Each row is a point. Each table stands for the endless flat space through its points: a line for two points, a plane for three, and so on. Write the one point that lies in both, or say that there is none.

First (3 x 4):
[[.09, .09, -.30, -.30],
[.23, .30, -.24, .09],
[.17, .35, -.30, .12]]
Second (2 x 4):
[[.28, .21, -.11, -.20],
[.43, -.03, -.29, .04]]
They share: no point

First (4 x 8):
[[-.41, -.48, .37, .38, .27, -.30, -.31, .46],
[-.11, -.27, -.03, .28, .13, .23, .11, .27],
[-.50, -.41, .50, .29, .21, -.50, -.44, .25],
[-.31, .06, .66, .54, .35, -.39, -.49, .13]]
Second (3 x 8):
[[-.28, -.40, .09, .51, .23, -.20, -.30, -.06],
[-.12, .08, .27, .33, -.05, .14, -.22, .20],
[-.12, -.28, -.09, .57, .07, -.10, -.40, -.16]]
They share: no point

First (4 x 9):
[[.03, -.21, .36, .39, -.16, -.30, -.12, -.01, -.17],
[.13, .18, .49, .41, -.08, -.37, -.21, -.14, .05],
[-.02, .06, .37, .47, -.35, -.61, -.30, .07, .05],
[.00, .11, .37, .39, -.21, -.37, -.15, -.05, -.03]]
Second (3 x 9):
[[.08, -.19, .25, .29, -.11, -.25, .17, -.13, -.41],
[-.21, .25, .49, .09, .01, -.18, -.29, -.26, .01],
[-.11, -.10, .32, .50, -.19, .24, -.06, .11, .00]]
They share: [-.02, -.09, .31, .31, -.11, -.11, .03, -.09, -.23]

First (3 x 12):
[[.33, -.38, -.19, -.10, .02, -.12, -.01, .29, .20, .16, -.22, .27],
[.29, -.34, .09, -.18, -.26, -.12, .19, .25, .28, -.16, -.14, -.01],
[.26, -.34, -.23, -.12, .07, -.08, -.04, .29, .22, .24, -.28, .35]]
Second (4 x 12):
[[-.06, -.61, -.07, -.10, -.29, .00, -.07, .40, .40, .01, -.03, .13],
[-.14, -.67, .05, -.16, -.23, -.16, .01, .40, .48, .11, .07, .27],
[.15, -.16, -.13, -.16, -.20, .15, -.04, .23, .14, -.16, -.23, .14],
[.07, -.29, -.13, -.35, -.13, -.13, .08, .21, .42, .27, -.28, .27]]
They share: no point

First (3 x 14):
[[.08, -.14, -.26, -.26, -.07, -.09, -.41, .18, .12, -.25, .31, -.36, -.36, -.06],
[.37, -.34, -.45, -.37, -.10, -.14, -.30, .41, .23, -.47, .04, -.15, -.26, -.10],
[.12, -.58, -.47, -.45, .02, -.46, -.09, .27, .57, -.50, .21, .18, -.01, -.07]]
Second (4 x 14):
[[.03, -.27, -.34, -.33, .17, -.32, -.54, .19, .32, -.17, .11, -.47, -.44, .05],
[.09, -.40, -.42, -.52, -.22, -.13, -.01, .02, .25, -.37, .50, -.05, -.19, -.25],
[.05, -.14, -.30, -.22, .22, -.33, -.61, .24, .27, -.21, .14, -.51, -.45, .19],
[.12, .16, -.23, -.05, .06, -.20, -.44, .28, .09, -.48, .49, -.34, -.33, .39]]
They share: no point

First (3 x 20):
[[-.11, .22, -.11, -.16, .59, .09, .24, .24, -.10, -.18, .05, -.28, -.01, -.43, .08, -.03, .04, -.02, -.03, .45],
[-.37, -.33, .28, -.39, -.18, .35, .04, .12, -.44, .31, .35, -.19, .72, -.25, .28, -.31, .21, -.62, .57, .04],
[-.27, .02, -.23, -.20, .31, .25, .08, .48, -.18, .02, .05, -.16, .19, -.67, .24, -.35, .32, -.26, .21, .41]]
Second (4 x 20):
[[-.04, -.27, -.18, -.07, .20, .08, .16, -.07, .08, -.08, .26, -.35, .31, -.15, .40, .03, .03, -.41, .18, -.11],
[-.19, -.02, .27, -.37, .40, .33, .51, .23, -.42, -.13, .56, -.40, .71, -.15, -.05, .08, .48, .19, .38, .44],
[-.05, -.34, .11, -.21, .20, -.03, -.09, .29, -.08, -.05, .06, -.14, .41, -.55, .27, .08, .14, -.53, .40, .24],
[-.15, -.08, .02, -.22, .30, .25, .38, .03, -.19, -.08, .43, -.40, .47, -.09, .17, .00, .22, -.08, .23, .14]]
They share: [-.22, -.03, .10, -.27, .24, .20, .16, .15, -.26, .04, .20, -.25, .33, -.31, .16, -.13, .09, -.29, .24, .25]

First (5 x 24):
[[-.19, .30, .53, .11, -.08, .42, -.40, -.20, .07, -.25, .14, .32, .10, .00, .27, .50, .01, -.02, .81, .36, -.02, -.19, -.73, .36],
[.18, .03, -.10, .18, .18, -.03, .36, .16, -.04, -.35, .01, -.35, .05, -.67, .35, .11, -.25, .15, .20, -.34, .08, -.16, -.03, .52],
[.03, .20, -.04, .01, -.13, -.03, -.12, .25, -.30, -.12, .19, -.03, .16, -.13, .09, .39, -.09, -.12, .36, .08, -.06, -.04, -.28, .29],
[-.24, .39, .05, .40, .15, .14, -.02, -.05, .09, -.40, .00, -.08, .01, -.38, .25, .10, -.27, -.11, .21, .24, -.04, -.33, -.34, .47],
[.06, .20, -.10, -.09, -.24, -.10, -.21, .36, -.45, -.02, .26, .01, .21, .01, -.01, .48, -.04, -.19, .37, .12, -.10, .04, -.28, .21]]
Second (4 x 24):
[[-.08, .41, .06, .31, -.21, -.05, .13, -.16, -.14, -.18, .50, -.21, .17, -.66, -.04, .37, .11, -.11, .39, .38, .33, -.25, -.31, .43],
[-.16, .19, .12, .06, .05, .17, -.12, .01, .03, -.22, .06, .01, .08, -.26, .38, .19, -.25, -.06, .24, .09, .01, -.07, -.29, .25],
[-.16, .38, .08, .22, -.19, -.03, .13, -.07, -.13, -.17, .36, -.18, .20, -.52, .08, .38, -.01, -.13, .40, .26, .23, -.23, -.29, .36],
[.32, -.12, .11, .19, .56, .56, -.79, -.30, .37, -.39, .06, .36, -.42, -.37, .47, -.37, -.18, .24, -.23, .34, .00, .25, -.43, .40]]
They share: [-.16, .27, .11, .13, -.04, .08, -.04, .00, -.05, -.18, .12, -.03, .12, -.31, .29, .26, -.18, -.09, .31, .13, .06, -.11, -.31, .31]

First (2 x 24):
[[.15, .08, .14, .15, .28, -.04, .40, .03, .14, -.05, -.20, .28, -.19, -.28, .14, -.46, .12, -.27, -.15, -.20, .42, -.17, .00, -.21],
[.36, .29, .23, .27, .25, -.01, .22, -.18, -.10, .10, .01, .04, -.34, -.34, -.10, -.25, .36, -.36, -.39, .04, .15, -.11, .06, .00]]
Second (2 x 24):
[[.20, .34, .31, .24, .16, -.17, .35, .05, -.07, -.17, -.10, .20, -.20, -.38, -.04, -.36, .30, -.38, -.50, -.18, .14, -.27, .15, -.16],
[.55, -.11, .01, .14, .41, .13, .10, -.30, -.07, .23, -.15, -.15, -.45, -.18, -.09, -.11, .30, -.23, -.20, .22, .39, .08, -.30, .09]]
They share: no point

First (4 x 24):
[[.46, -.11, .07, .05, -.28, -.18, .05, .01, -.12, -.24, .31, -.11, .39, -.47, .48, -.17, .30, -.30, .33, -.22, .42, .44, -.02, .00],
[.42, .49, .43, .11, .13, -.08, .20, -.31, .44, .22, .30, -.69, .52, -.24, .36, -.51, .04, -.49, -.08, .32, .31, .11, .25, -.03],
[.08, .35, -.05, .31, .04, .06, .17, -.33, -.10, -.12, .03, -.31, -.03, .03, -.08, -.23, .08, -.26, -.25, .26, -.10, .00, -.24, -.34],
[.30, .13, .00, .30, -.06, -.18, .07, -.26, -.13, -.12, .04, -.26, .09, -.13, .11, -.10, .07, -.24, .10, .00, .15, .17, -.22, -.06]]
Second (2 x 24):
[[.08, -.13, -.02, .08, -.12, .22, -.02, -.01, .03, -.37, .46, -.08, .15, -.30, .46, -.40, .28, -.46, -.12, -.15, .15, .30, .16, -.18],
[.44, .23, -.02, -.04, -.32, -.06, .22, -.05, -.29, -.09, .18, -.24, .43, -.22, .22, -.08, .44, -.14, .00, .09, .15, .10, -.16, -.38]]
They share: no point

First (5 x 24):
[[.49, .24, -.14, .02, -.26, .30, -.27, .50, .40, .33, .28, .61, -.42, -.06, .09, -.27, .01, .24, .48, .27, -.59, -.02, .17, .48],
[.47, .11, -.01, .31, .05, .52, -.04, .14, .11, -.09, -.02, .31, -.34, -.14, .14, -.01, -.07, -.03, .24, -.04, -.39, .11, .29, .40],
[.52, .13, .35, .33, .24, .32, -.17, -.06, .17, -.47, .24, -.10, -.43, .21, .23, -.04, -.21, .01, .01, -.04, -.40, -.07, .09, .16],
[.16, .27, .03, .39, -.10, .94, .33, .42, -.29, .19, -.24, .62, -.07, .11, .19, .20, .11, -.19, -.13, .34, .22, .59, .01, .16],
[-.21, -.18, -.26, -.24, -.46, .52, -.03, .58, -.22, .39, -.08, .79, -.04, -.14, .07, .27, .37, -.24, .16, .21, -.19, .64, .33, .24]]
Second (3 x 24):
[[.06, -.06, .07, .13, .08, .37, -.01, .37, -.16, -.17, .24, .11, -.44, .03, .31, .12, -.01, .01, -.02, -.11, -.16, .05, .26, .13],
[.27, -.02, .29, -.05, -.24, .38, -.14, .21, .13, -.16, .20, .35, -.20, .39, .12, .04, .09, -.12, .11, .23, -.50, .34, .19, .14],
[.45, .02, .33, .01, -.32, .48, -.06, .23, .27, -.18, .34, .41, -.20, .57, .08, -.04, .07, -.16, .21, .39, -.66, .42, .33, .06]]
They share: no point

First (2 x 24):
[[-.09, -.16, -.08, .21, .06, -.06, -.34, .27, -.10, -.09, .17, -.09, -.20, .25, -.32, .07, .00, .29, -.24, -.20, -.39, -.18, .10, -.08],
[-.13, -.24, -.05, .26, .13, -.04, -.37, .28, -.13, -.04, .26, -.12, -.27, .21, -.38, .06, -.05, .32, -.21, -.15, -.42, -.11, .11, -.07]]
Second (3 x 24):
[[.05, .00, -.28, .16, -.12, -.37, -.37, .31, -.22, -.19, -.05, -.06, -.16, .29, -.26, .07, .13, .39, -.50, -.28, -.34, -.39, -.06, -.27],
[.11, .00, -.24, .34, -.12, -.29, -.43, .31, -.34, -.31, .05, -.08, .00, .17, -.40, .11, .09, .25, -.54, -.40, -.32, -.35, .06, -.17],
[.07, .06, -.12, .24, -.02, -.13, -.25, .31, -.16, -.25, .01, .00, -.02, .27, -.32, .05, .09, .15, -.36, -.36, -.32, -.25, .14, -.01]]
They share: no point

First (4 x 24):
[[-.20, .39, .30, -.76, .10, -.29, -.15, .31, .21, -.31, -.65, .06, -.12, .16, -.17, -.22, .00, -.12, -.34, -.50, -.57, .52, -.22, .22],
[.12, .30, .21, -.38, .17, -.09, .11, .07, .11, -.23, -.39, -.26, -.12, .01, -.24, -.05, .19, -.19, -.11, -.35, -.31, .30, -.19, .19],
[.12, .36, .61, -.40, .01, -.15, -.01, .17, .10, -.18, -.26, -.16, -.30, .17, -.24, -.04, .27, .07, .00, -.52, -.52, .43, -.18, .25],
[-.07, .39, .36, -.63, .15, -.31, -.14, .25, .25, -.27, -.49, -.01, -.21, .19, -.19, -.15, .11, -.02, -.18, -.50, -.56, .53, -.28, .16]]
Second (5 x 24):
[[.04, .26, .25, -.68, .32, -.60, -.01, .02, .34, -.65, -.40, -.23, -.46, -.15, -.29, -.28, -.10, -.24, .15, -.01, -.58, .09, -.06, -.25],
[.19, .38, .33, -.11, .54, -.14, .64, .18, .22, .34, -.39, -.42, -.49, .52, .35, .21, .19, -.30, -.39, -.39, -.20, .46, -.19, .58],
[.16, .29, .12, .13, .33, .01, .40, .03, .22, .37, -.36, -.18, -.25, .34, .11, .12, .22, -.42, -.39, -.18, -.32, .40, -.07, .76],
[.42, .26, .13, -.06, .34, .28, .30, .06, .03, -.02, -.18, -.52, -.13, .25, -.06, .11, .46, -.17, -.14, -.59, .02, .48, -.50, .33],
[.19, .24, .23, .07, .26, .04, .11, -.28, .23, .23, -.59, -.19, .04, .20, -.06, .02, .09, -.63, -.28, .05, -.48, .29, -.03, .68]]
They share: no point

First (4 x 24):
[[-.08, .14, .24, .23, -.06, .00, -.04, -.10, .27, -.19, .02, .07, .41, .17, .10, -.02, .35, .19, .30, .14, .34, -.31, -.32, .28],
[-.13, -.12, .08, .27, -.11, -.13, -.10, -.24, .08, -.27, .10, .35, .42, -.11, .40, -.03, .29, .21, .34, .31, .14, -.44, -.30, .22],
[-.05, -.04, .32, .31, -.19, .19, -.06, .04, .00, .09, -.02, .03, .58, -.11, .08, .25, .65, -.03, .54, .23, .46, -.40, -.38, .42],
[-.09, .04, -.08, .31, -.25, -.29, -.22, -.38, .16, -.29, .12, .39, .28, -.03, .40, .05, .29, .17, .32, .15, .06, -.36, -.16, .28]]
Second (7 x 24):
[[.05, -.08, .25, .15, -.63, -.35, -.29, -.37, .49, -.10, .32, .30, .18, .43, .08, -.09, .24, .21, .10, -.12, -.01, -.21, .03, .27],
[.12, .09, .01, .15, .10, -.05, -.09, .13, .17, -.49, .10, .30, .08, .25, .10, .13, -.15, .21, .16, -.06, .32, -.43, -.47, .30],
[.42, .33, .19, .67, -.69, -.42, .04, -.25, .27, -.03, .23, .58, .52, .06, .16, .30, .27, .11, .13, .12, .40, -.14, -.34, .00],
[-.22, -.09, -.10, .07, .06, .12, -.43, -.22, .69, -.39, .42, -.04, .22, .32, .18, .12, .27, .02, .52, -.13, .05, -.13, .03, .49],
[-.07, .39, -.34, .47, .21, -.09, -.01, -.30, -.04, -.56, -.06, .19, .12, -.10, .21, .26, .23, .11, .47, .05, .29, -.53, -.57, .31],
[-.41, .24, -.17, .08, .04, .24, -.39, -.10, .15, -.05, -.18, .25, .15, .32, .20, -.10, .24, .17, .60, -.20, -.02, -.20, .07, .75],
[-.28, .68, -.41, .68, .20, .39, -.16, -.17, .10, .04, -.16, .31, .56, -.07, .37, .30, .51, -.10, .99, .10, .25, .00, -.07, .60]]
They share: no point

First (2 x 24):
[[.02, -.09, .10, .04, .24, .26, .12, -.34, .01, .02, .41, -.06, -.05, .23, .17, -.13, -.16, .21, .31, -.16, .18, -.36, .12, .16],
[.02, .03, -.08, .04, .24, .34, .14, -.42, -.09, .08, .57, -.12, -.03, .17, -.01, -.29, -.06, .09, .29, -.08, .16, -.50, .12, .08]]
Second (3 x 24):
[[.08, -.32, .09, .11, .34, .28, .06, -.29, .09, -.10, .18, -.01, -.08, .37, .21, .18, -.11, .36, .25, -.23, .34, -.21, .22, .16],
[.13, -.29, -.01, .25, .55, .13, .25, -.47, .29, -.27, .10, -.14, -.11, .57, .11, .21, .06, .34, .21, -.04, .24, -.08, .34, .06],
[.01, -.26, .26, -.02, .13, .40, -.08, -.17, -.10, .06, .31, .04, -.08, .18, .32, .03, -.30, .31, .33, -.37, .36, -.35, .10, .24]]
They share: no point
